Each row is a point. Any point is a mix of the corners, with weights that add up to 1. It lies inside the corners' shape when no weight is negative. Is each point inside? If not, which corners have a negative weight?

Corners:
(1): [-0.02  0.31]
(2): [0.26 0.28]
(3): [ 0.19 -0.59]
Points:
[0.04 0.26] => inside
[-0.01  0.48] => outside (3)
[0.15 0.38] => outside (3)
[ 0.20 -0.32] => inside

Corners:
(1): [-0.23  0.20  0.22  0.38 -0.05  0.02]
(2): [-0.30  0.21 -0.15 -0.60 -0.09 -0.25]
(3): [-0.16  0.03 -0.02  0.27 -0.03 -0.85]
(4): [-0.20 -0.30  0.19 -0.33 -0.51 -0.31]
(5): [ 0.25 -0.81 -0.47  0.35  0.33  0.07]
(6): [ 0.07 -0.39  0.44 -0.36 -0.10 -0.21]
(7): [ 0.38  0.15 -0.78  0.52 -0.24 -0.26]
Points:
[ 0.12 -0.53 -0.28  0.17  0.07 -0.08] => inside
[ 0.11  0.28 -0.21  0.57 -0.32 -0.46] => outside (2, 5)
[-0.15  0.02 -0.06  0.05 -0.07 -0.59] => inside
[-0.05 -0.26  0.18 -0.16 -0.19 -0.24] => inside
[-0.11 -0.14  0.10 -0.15 -0.21 -0.24] => inside
[-0.01 -0.24  0.23 -0.28 -0.10 -0.24] => inside
[-0.47 -0.04  0.12 -0.11  0.09 -0.21] => outside (6, 7)
[ 0.14 -0.13 -0.30  0.18  0.03  0.05] => outside (3, 4)

Corners:
(1): [-0.46  0.21  0.14  0.14 -0.34  0.16 -0.34 -0.01 -0.18]
(2): [ 0.31 -0.15  0.09 -0.27  0.02 -0.34 -0.10  0.00  0.58]
(3): [ 0.05 -0.18  0.04 -0.33 -0.54  0.05 -0.29  0.16 -0.06]
(4): [ 0.65  0.00  0.13 -0.25  0.05  0.57 -0.10  0.30  0.56]
(5): [-0.09 -0.01 -0.17  0.49 -0.33  0.17 -0.26  0.57 -0.43]
(6): [-0.10  0.04 -0.15  0.19 -0.42  0.27 -0.35  0.00 -0.02]
(7): [ 0.27 -0.44  0.21  0.23 -0.10  0.20 -0.54  0.18 -0.38]
(8): [-0.23  0.12 -0.91 -0.74  0.06 -0.27  0.58 -0.77  0.04]
(9): [-0.25  0.00 -0.22  0.18 -0.26 -0.18  0.55 -0.40 -0.03]
(10): [ 0.21 -0.32  0.19 -0.28  0.10  0.47 -0.27  0.20  0.69]
Points:
[-0.23  0.17 -0.55 -0.35 -0.25 -0.03  0.29 -0.39 -0.03] => outside (2, 7, 10)
[-0.07 -0.01 -0.20 -0.15 -0.23  0.05 -0.06 -0.02 -0.04] => inside
[ 0.04 -0.02 -0.07 -0.16 -0.22  0.06 -0.03 -0.02  0.04] => outside (6, 10)
[ 0.29 -0.07  0.04 -0.28  0.09  0.14 -0.22 -0.04  0.41] => outside (3, 5, 9)

Corners:
(1): [ 0.67  0.17  0.18 -0.60 -0.12  0.70 -0.53 -0.38 -0.53  0.03 -0.08 -0.11
 -0.43  0.07]
(2): [-0.03  0.64 -0.25  0.02  0.13  0.27 -0.02 -0.20  0.34 -0.34 -0.06  0.30
 -0.57 -0.26]
(3): [ 0.43  0.55  0.20  0.27 -0.25 -0.87  1.19 -0.27 -0.64  0.43 -0.26  0.60
 -0.45 -0.28]
(4): [ 0.55 -0.20  0.07  0.36 -0.29 -0.73  0.18 -0.55  0.41  0.29  0.71 -0.12
  0.06  0.45]
(5): [ 0.04  0.05  0.03  0.18 -0.56  0.01 -0.28  0.05  0.12 -0.19 -0.37  0.22
  0.24  0.15]
(6): [ 0.27  0.57  0.26  0.33  0.06 -0.14  0.35 -0.23  0.30  0.16  0.21  0.18
  0.08  0.05]
(7): [-0.09 -0.14 -0.05  0.32  0.56 -0.48 -0.36  0.06  0.13 -0.09 -0.26 -0.75
 -0.27  0.31]
(8): [ 0.17 -0.44 -0.22 -0.42  0.38 -0.03  0.52 -0.52  0.13  0.74  0.36 -0.20
 -0.07  0.03]
(9): [-0.13 -0.03  0.40 -0.11 -0.41 -0.62  0.31 -0.10  0.20  0.03 -0.02  0.28
 -0.23  0.51]
(10): [-0.45 -0.02  0.01 -0.72 -0.06  0.24 -0.14 -0.21  0.30  0.28  0.64 -0.60
 -0.17 -0.07]
(11): [-0.12  0.24 -0.12 -0.16  0.21 -0.13  0.19 -0.31 -0.27 -0.30 -0.28  0.11
  0.00 -0.07]
(12): [-0.09  0.38 -0.08  0.10 -0.12  0.18 -0.11 -0.63 -0.22  0.49  0.19 -0.09
 -0.02  0.47]
(13): [ 0.61  0.22 -0.30 -0.55  0.09 -0.15 -0.31 -0.35  0.43  0.03 -0.17 -0.22
  0.12  0.15]
(14): [ 0.11  0.51  0.34 -0.32  0.02  0.27 -0.33 -0.42 -0.11  0.18 -0.05  0.30
 -0.37 -0.50]
(15): [-0.83  0.10 -0.03 -0.06  0.05 -0.36  0.40  0.58 -0.28 -0.06  0.10  0.76
 -0.46 -0.11]
Points:
[ 0.03  0.17 -0.01 -0.17  0.03 -0.05 -0.04 -0.23  0.12  0.06  0.06  0.04
 -0.15  0.05] => outside (3)
[-0.21  0.38  0.00  0.08  0.05 -0.19  0.43 -0.16 -0.22  0.16 -0.08  0.25
 -0.25 -0.23] => outside (1, 4, 9, 13)
[ 0.20  0.19 -0.09 -0.08  0.16 -0.04  0.16 -0.36 -0.11  0.18 -0.03  0.09
 -0.16 -0.08] => outside (9, 10)
[ 0.19  0.25  0.01 -0.20 -0.05 -0.08 -0.06 -0.26  0.07  0.08 -0.06  0.06
 -0.11 -0.03] => inside
[ 0.18  0.07 -0.08  0.09 -0.04 -0.33  0.28 -0.23  0.01  0.17  0.17  0.00
 -0.08  0.16] => outside (9, 14)
[-0.13  0.32  0.14  0.08  0.12 -0.38  0.40 -0.03 -0.24  0.18 -0.35  0.43
 -0.19 -0.10] => outside (1, 2, 4, 10)
[ 0.06 -0.09  0.10  0.07 -0.34 -0.27 -0.26 -0.01  0.13 -0.08  0.07 -0.13
  0.15  0.50] => outside (2, 3, 8, 14)
[-0.14  0.20  0.03 -0.08 -0.03  0.01 -0.35 -0.03  0.14 -0.16  0.05 -0.05
 -0.17  0.14] => outside (3, 8)
[ 0.11  0.24  0.08 -0.19  0.01 -0.12  0.05 -0.35 -0.12  0.33  0.07  0.05
 -0.39 -0.03] => outside (5, 6, 11)
